Every row gives one point. The points of each table are mixes of a few directions, plus a little noise. How many directions does each table use, and how many do they share? Where both have some left over, give the other angles between the two spaces (their principal angles), to ten degrees, smallest first.
In the rows, 128 means zero.

First:
[[119  54 120]
 [133 181 134]
 [134 170 132]
 [130 133 128]
 [125 103 125]]
Second, 6 rows:
[[111 153 153]
 [115 147 147]
 [139 112 112]
 [101 167 167]
 [160  82  82]
 [143 107 107]]
Directions: first 1, second 1, shared 0; angles 50

First, 8 rows:
[[160 160 129 104]
 [173 110  81 132]
 [135 163 141 136]
 [105 141 149 144]
 [126 148 126 172]
 [117  96 134  80]
 [115 148 146 138]
 [ 92  58 117 119]]
Second (5 x 4):
[[131 130 128 124]
 [153 146 131  91]
 [ 74  91 123 206]
 [151 143 130  95]
 [131 130 128 123]]
Directions: first 3, second 1, shared 1

First (9 x 6):
[[220 127 181 119  76 104]
 [155 136 135 176 101 186]
 [143 117 117  99 110 115]
 [126 123 116 117 142  85]
 [113 129 144 107 119 165]
 [103 130  93 167 143 152]
 [ 91 131 112 137 156 128]
 [103 128 116 125 149 115]
 [ 99 130 138 106 155 104]]
Second:
[[138 112 147 139 144 145]
 [129 176  63 108  93 110]
 [109 151 108 134 155  74]
 [134 108 158 153 174 129]
 [153 144 101 126 115 151]
 [148  99 158 130 120 178]
 [ 85 107 156 104  97 111]]
Directions: first 4, second 3, shared 1; angles 50, 50

First:
[[ 52 103  94 100 179 143  97 169]
 [133 123 119 139 121 121 113 117]
 [192 181 212  95 115 117 202 141]
 [155 132 150 118 127  71  85 115]
 [106 120 111 129 135 147 129 136]
 [145 132 140 125 124 109 120 123]
 [114 109  93 156 115 137 110 110]
 [113 118 101 148 121 162 138 121]
 [143 137 133 138 112 147 158 121]]
Second, 8 rows:
[[ 91 184 134 110 130 143 133 126]
 [149  88 134 136 148  71 124 147]
 [ 79 127 114  99 117 175 106 125]
 [116 143 135  99 127 187 139 136]
 [154 117 121 158 162 107 148 149]
 [ 99 146 106 132 121 174 123 116]
 [138 145 124 152 118 108 130 110]
 [197  75 156 140 102  60 121 115]]
Directions: first 3, second 5, shared 2; angles 30

First, 10 rows:
[[175 118 127 125 144 122 119 129 135]
 [125  47  98 122 158 103 185 157 135]
 [ 83 173 143 159  98 146 135  94 131]
 [145 144 134 112 127 131  96 135 120]
 [ 87 151 132 113 109 136 110 138 110]
 [127  79 109 107 147 112 148 160 123]
 [ 80 141 130 140 111 135 142 119 125]
 [134 158 139 120 118 137  97 125 121]
 [213 150 146 196 141 135 146  56 175]
 [112 120 122  86 128 124 102 167 104]]
Second (10 x 9):
[[136  62 106 151 151 106 194 128 152]
 [107 131 127 140 114 126 144 118 132]
 [ 99 127 122 108  66  89 128 133 122]
 [141 145 138 134 157 157 111 123 126]
 [166 109 126 142 191 154 135 128 136]
 [112 119 125 149 131 129 157 116 135]
 [108 163 139 126 109 140 107 121 119]
 [220 129 135  87 195 151  56 164 113]
 [112 149 131 103  83 109 100 136 114]
 [ 76 143 130 142  83 118 148 112 128]]
Directions: first 3, second 3, shared 2; angles 60

First:
[[128 142 132 156 116 119 133 119 126 113 146]
 [125  96 122  78 149 146 112 144 129 157  97]
 [110  67 129 217 114 131  70 119  84 126 162]
 [136 140 125  69 143 134 147 139 146 140 101]
 [135 175 133 147 112 112 158 116 142 102 147]
 [126  93 121  70 153 149 111 146 127 161  91]
 [123 135 134 205 103 111 121 110 113 101 169]
 [124  95 123  83 148 146 109 143 125 155  99]
 [126 126 128 140 123 126 125 125 125 126 133]
 [140 207 137 177  98  97 177 103 148  81 169]
 [135 134 124  62 148 139 141 142 144 147  94]]
Second:
[[118 137  65 142  97 103 137 150 104 136 151]
 [135 123  72 115  99 103 132 151 115 139 118]
 [111 146 183  91 188 159 136 114 159 155 122]
 [112 135 140 136 151 128 131  81 158 173 136]
 [137 100 165 164 132 113  91 128 123 126 111]
 [151 126  84 107  83 129 143 169  97  76 123]
 [162  93 184 159 116 138 103  91 138  85 103]
 [ 98 164 131 111 157 149 152 140 129 137 161]]
Directions: first 2, second 5, shared 1; angles 50

First:
[[130 144 122 129 119 133 147 144 128 120 110 146]
 [ 48   7 159 156  16 122 127 166 108 138 178 155]
 [170 130 122 108 122 125  70  96 129 188 126  38]
 [142 147 129 114  89 123 103 129 127 140 118 113]
 [128 105 133 134 109 130 142 116 141  96 123 170]
 [142 140 115 129 141 138 139 135 126 148 109 105]
 [131 136 127 131 169 128 138 112 136 103 131 147]
 [135 140 123 131 163 134 147 119 136 108 120 146]
 [126 148 121 133 157 133 152 140 126 120 120 137]
 [117 162 139 111 152 107  82 125 118 135 164  99]
 [140 150 117 133 169 136 160 125 135 107 109 149]]
Second, 11 rows:
[[ 85 112 144 131 110 116 110 152 110 138 167 122]
 [104  59 133 148  36 140 156 157 125 130 116 164]
 [161 169 117 117 180 128 124 102 139 122 114 115]
 [178 109 105 137  97 156 175 109 154 114  60 160]
 [149 114 118 134 107 142 151 121 140 122  95 146]
 [ 74  91 147 137  82 117 116 163 108 139 167 131]
 [119 124 131 128 125 125 123 133 125 129 136 128]
 [146 192 125 108 211 115  99 106 128 128 145  93]
 [ 93 146 143 120 156 107  92 140 109 137 179 102]
 [136 163 127 117 175 121 110 116 126 129 140 109]
 [164 131 113 129 128 142 151 110 144 119  90 141]]
Directions: first 5, second 2, shared 2

First, 9 rows:
[[164 137 137 136 155 129 128  94 142  92 138  92  93 139]
 [124 145 112 156 125 158 100 151 120 161 152 158 111  91]
 [114 110 101 108  77 112 169 105 161 156 150 135 228 186]
 [128 131 139 124 145 123 115 146 105 117 104 128  99  95]
 [150 120  90  91  87  86 178  89 149 139 140 111 242 153]
 [115 124 142 126 139 127 119 148 110 122 106 133 105 115]
 [127 133 139 147 142 148 111 131 132 123 138 130  87 131]
 [124 130 161 156 161 159 104 128 135 102 133 121  45 146]
 [108 121 130 109 123 111 126 162  97 139  93 147 141  94]]
Second (11 x 14):
[[ 73  84 155  70 106  76 165 156 103 120  52 135 185 160]
 [ 97 120 149 131 136 138 113 159 113 130 105 146  97 125]
 [162 163  82 165 116 161 105 120 140 169 192 146 135  84]
 [176 137 129 138 147 130 140  68 166  88 161  79 110 166]
 [110 117 126 103 114 105 139 148 108 138  98 140 163 114]
 [112 114 159 138 141 143 130 114 151 103 130 115  90 189]
 [134 122 124  96 124  91 145 132 107 121  95 120 164 105]
 [154 134 143 151 153 149 124  87 161  93 157  96  78 170]
 [158 154  86 146 115 142 116 124 129 162 170 141 152  82]
 [132 133 132 127 141 124 118 141 109 123 112 129 108  97]
 [100 129 123 143 115 151 110 160 121 161 135 163 125 115]]
Directions: first 4, second 4, shared 4

First (8 x 20):
[[136 102 149 109 125 102 159 130 166 154 134 159 133 134 102 105 143 111
  130 103]
 [121 179 121 132 135 137 171 136 153 128  94 150  75 103 106  74 165  62
  118 170]
 [117 110 120 137 143 120 110 146 120 150 101 132 139 110 117 172 145 154
  124 102]
 [ 98 114 109 139 141 145  67 135  85  95 133 103 155 174 136 172  75 206
  132 156]
 [143 101 139 116 132  91 120 126 118 129 157 131 140 131 130 139  81 161
  171  68]
 [164 152 129 130  78 141 150  87  85 117 173  88 121 118 180  55 131  62
  146 146]
 [ 94 134 113 142 137 155 116 142 126 128  93 130 127 146 110 129 156 133
   96 186]
 [149 132 143 116 130 134 130 126 168 124 142 128 134 109 144 175 126 135
  110  92]]
Second:
[[186 118 125 130 168 135 101 145 125 118  93 115 134  97 165 187  72 163
  158 128]
 [ 94 136 131 128 103 125 146 116 127 134 152 136 124 148 105  91 163 104
  109 129]
 [217 111 125 128 191 135  85 157 123 113  71 107 137  81 186 220  39 183
  172 127]
 [100 134 130 128 109 126 142 119 129 134 147 134 126 143 109  98 157 109
  112 127]
 [109 132 128 128 115 127 138 121 128 132 141 130 127 139 115 107 146 116
  119 128]
 [183 117 125 127 168 132 101 145 127 118  92 117 132 100 164 185  73 162
  155 127]
 [128 128 127 129 128 128 129 129 127 128 128 127 127 127 128 127 130 128
  129 129]
 [161 122 126 128 152 131 112 138 128 122 107 120 132 109 151 163  94 149
  145 128]
 [111 131 130 127 115 126 137 123 129 130 139 132 127 137 116 108 147 117
  118 128]
 [ 84 137 130 128  96 124 149 116 129 137 157 137 123 154 100  83 173  99
  105 128]
 [ 42 146 132 125  66 121 169 101 131 144 184 148 121 175  72  35 214  75
   85 128]]
Directions: first 6, second 1, shared 0; angles 40

First:
[[122 132 136  53 133 158 146 126 103 146 148 157 137 135 114 147 121 136
  145 115 116  59 121 137]
 [143 179 117 195 170  83 131 129 165 107  68  96 100 136 135 129 102 105
  117 131 128 180 126 142]
 [100 106 144  84 106 169 136 122  98 144 151 172 143 102 110 123 137 172
  130 113 131  76 121  86]
 [124  91 125  96  84 154 123 128 101 155 154 118 139 115 123 145 165 121
  123 117 147  95 126 144]
 [100 100 137  98  78 174 136 122  83 159 133 140 128  85 105 145 167 153
  104 106 162  76 118 109]
 [109  98 127  79  97 129 107 133 127 154 126 127 145  90 130 110 139 117
  153  98 125  87 115 127]
 [153 127 122 180 141  90 108 133 155  95 139 110 125 163 156 108 118 105
  131 164 117 204 146 139]
 [139 176 140 151 155  91 123 129 129  89  98 135  82 161 152 117  96 108
  114 168 129 175 140 141]
 [143 113 117 188 160  87 103 134 193  96 144 125 165 141 148  74 101 136
  166 138  86 202 139  95]
 [150 159 116 153 154 144 164 121 126 133 118 103 118 152 106 183 136 124
   99 125 141 124 128 159]]
Second, 11 rows:
[[141 157 132 123 140 124 139 127 112 118 120 126  99 158 134 150 121 111
  111 149 135 132 134 157]
 [127 125 128 128 127 128 127 128 130 129 129 129 131 125 128 126 129 129
  130 126 128 128 128 125]
 [147 173 134 121 146 122 144 127 104 111 115 125  84 174 136 162 116 101
  101 161 139 135 137 173]
 [108  82 122 136 109 134 111 129 152 145 142 130 173  82 120  94 140 155
  155  94 117 121 119  82]
 [130 133 129 127 130 128 130 128 125 126 126 127 123 133 129 133 126 125
  125 132 130 129 130 134]
 [123 115 126 130 123 130 123 129 135 132 131 129 141 115 126 118 131 135
  135 118 124 126 126 115]
 [ 83  23 115 146  85 143  89 131 183 166 159 134 229  23 110  50 154 189
  189  51 103 112 107  24]
 [140 156 132 124 140 124 139 128 113 118 119 126 100 157 133 149 121 111
  111 149 134 132 133 157]
 [164 211 139 114 162 116 158 126  84  98 103 123  48 211 143 189 107  79
   79 190 147 141 145 211]
 [141 156 132 122 140 124 138 128 113 118 120 126 101 157 133 149 121 112
  112 149 134 132 134 156]
 [105  74 121 137 106 136 108 129 156 148 143 131 180  74 119  88 141 160
  159  88 115 119 118  74]]
Directions: first 6, second 1, shared 1
